Every row gives one point. The points of each table are mixes of a few directions, plus a little noise. Count the directions of each table, and those that both share. Where both have some left over, give the other angles between the two spaces (their principal angles), to ten degrees, smallest first.
In the rows, zero is written as 128.

First (5 x 2):
[[101 113]
 [170 151]
 [143 136]
 [167 150]
 [ 59  90]]
Second:
[[ 81 102]
 [180 156]
 [140 135]
 [159 146]
 [ 62  92]
 [146 138]]
Directions: first 1, second 1, shared 1

First:
[[121 171  86]
 [ 91 112 159]
 [152 141 105]
 [ 86 100 174]
 [103 129 137]
 [214 114 107]]
Second, 4 rows:
[[215  90 134]
 [113 135 127]
 [ 65 157 123]
 [119 133 127]]
Directions: first 2, second 1, shared 1

First, 5 rows:
[[159 142 171 126]
 [127 150 134 166]
 [113 122 153  42]
 [131  94 102 103]
 [107 132  79 201]]
Second (8 x 4):
[[154 107 136 120]
 [ 77 202 121 126]
 [133 154 143 101]
 [173  96 144 106]
 [158  95 136 121]
 [ 59 136  83 193]
 [180  80 147 107]
 [ 87 158 110 150]]
Directions: first 3, second 2, shared 1; angles 30

First (9 x 6):
[[145 115 143 116 107 130]
 [ 65  56 109 170 155  99]
 [ 91 141 101 155 166 122]
 [195 210 145  85 102 160]
 [119 112 127 134 129 123]
 [139 106 141 118 109 127]
 [148 114 144 113 104 130]
 [ 53 130  82 181 196 111]
 [195 167 157  83  84 153]]
Second:
[[ 82 125 101 161 168 114]
 [101  68 127 144 128 111]
 [ 98  89 119 146 139 114]
 [143  81 150 115  95 123]
 [197 212 147  82 101 161]
 [129 186 111 130 151 140]
 [106  17 145 140 105 102]
 [151 214 116 116 144 150]
 [148 157 131 115 121 138]]
Directions: first 2, second 2, shared 2

First:
[[136 123 113 116 114 133 130 124 140]
 [161 119  86  71  63 142 131 117 182]
 [129  77  39 131 147 162 158 103 121]
 [142 105  78 104 107 147 140 116 149]
 [139 164 178 105  88 109 106 143 155]
 [114 164 198 148 141 101 108 147 113]
 [ 93 132 161 187 199 118 129 136  73]
 [ 88 164 220 193 193  95 111 151  71]
 [147 109  80  97  97 146 139 114 155]]
Second (7 x 9):
[[122 101  85 117 155 127 158 121 102]
 [131 156 177 147 109 127  97 139 148]
 [106 168 215 201 151 127  84 147 124]
 [161 127  97  60  57 130 131 123 182]
 [113  86  68 125 183 128 173 117  81]
 [104 134 156 178 174 125 119 134  94]
 [160 126  97  66  69 131 134 121 170]]
Directions: first 2, second 2, shared 1; angles 30

First, 9 rows:
[[ 36 150  81 110  88 109 102 137 159 164 192]
 [130  94 126 127 134 120  95 163 213 232 152]
 [ 46 128 108 116 102  92 145 133 141  71 184]
 [ 67 138 101 116 103 111 118 134 148 136 170]
 [157 111 149 135 144 128 143 128 123 103 109]
 [173 135 141 134 141 148 131 116  97 124  91]
 [163 116 150 137 146 131 145 125 113  95 103]
 [179 165 134 133 135 164 132  96  50 104  72]
 [200 114 160 142 159 147 138 123 108 123  78]]
Second:
[[ 77 117 123 134 217 125  88  99 136 161  52]
 [184 135 162 139  59 111 161 148 129  83 203]
 [169 122 133 145 113 135 121 129 119 169 139]
 [142 125 163 145 125 102 132 126 135 101 151]
 [107 126 111 126 121 126 132 127 118 127 140]
 [117 126 130 130 121 118 134 129 127 108 143]
 [125 143  89  87 103 167 144 149 129 134 115]
 [123 132  70 109  92 162 133 141 107 172 138]
 [ 31 105 122 149 249  99  79  79 131 149  47]
 [204 148 177 117  83 131 156 157 155  83 157]]
Directions: first 3, second 4, shared 1; angles 40, 80

First:
[[134 145 132 148 153 122 127 123 132 159 108 132]
 [112 140 133  90 100 112  84 132 140  80 137 113]
 [121 132 121  95 115 121 104 129 127  86 139 127]
 [142 147 122 151 169 126 136 119 123 163 103 144]
 [ 79  97 198 123   7 125  97 158 185 113 164  48]
 [139 105 114 136 134 146 164 127 111 134 138 142]
 [142 117 112 137 149 140 156 123 111 139 129 146]
 [144 125 102 127 159 137 149 120 104 125 126 155]
 [141 131 115 141 157 134 148 122 115 147 118 146]
 [126 142 134 131 136 120 116 127 135 137 117 125]]
Second (8 x 12):
[[ 88 184 126  86 108 118  96 124 148 108 132 109]
 [125 162 145 180 119 119 126 119 108 129  96 118]
 [129 107 109 108 121 144 149 130 118 111 150 138]
 [158  74 127  94 147 118 102 141 147 119 146 143]
 [146 105 146 151 164 129 141 136 165 214 120 129]
 [134 109 108 161 111 159 191 122  76 110 138 140]
 [110 152 133 114 132 124 120 127 155 157 127 117]
 [134 133 131 129 116 112  96 126 108  77 118 128]]
Directions: first 3, second 4, shared 2; angles 80

First (9 x 14):
[[144 149 141 132 135 148  96  79  88 144 139 115 112 120]
 [139 142 137 130 133 142 106  93 101 140 135 120 116 123]
 [122 120 121 126 125 119 143 151 148 121 123 133 136 131]
 [124 125 124 128 128 123 134 138 135 124 126 131 132 131]
 [122 119 124 127 126 121 140 146 142 123 124 132 135 130]
 [128 128 128 127 127 127 130 130 129 127 127 129 130 128]
 [ 92  77  97 116 111  81 208 249 226  88 103 158 171 147]
 [141 145 140 131 133 144 101  84  95 143 137 118 114 122]
 [142 148 140 133 135 146  96  80  90 143 139 116 112 121]]
Second, 11 rows:
[[115 110 116 124 121 111 159 174 165 113 119 139 144 135]
 [131 131 130 128 129 131 123 121 122 130 130 126 125 127]
 [147 155 147 135 138 154  84  61  74 150 141 112 105 118]
 [132 133 131 129 130 133 120 116 118 132 131 125 124 126]
 [105  96 107 121 116  98 180 206 191 103 112 147 155 139]
 [128 128 129 128 128 128 127 128 128 128 128 128 128 128]
 [130 131 131 129 129 131 123 120 121 131 130 126 125 127]
 [139 143 138 132 133 142 103  91  99 140 135 119 115 123]
 [110 102 111 122 118 104 170 190 178 108 115 144 150 137]
 [116 112 118 124 122 113 155 168 160 115 120 138 142 134]
 [156 167 154 137 142 164  65  33  52 158 147 105  95 114]]
Directions: first 1, second 1, shared 1
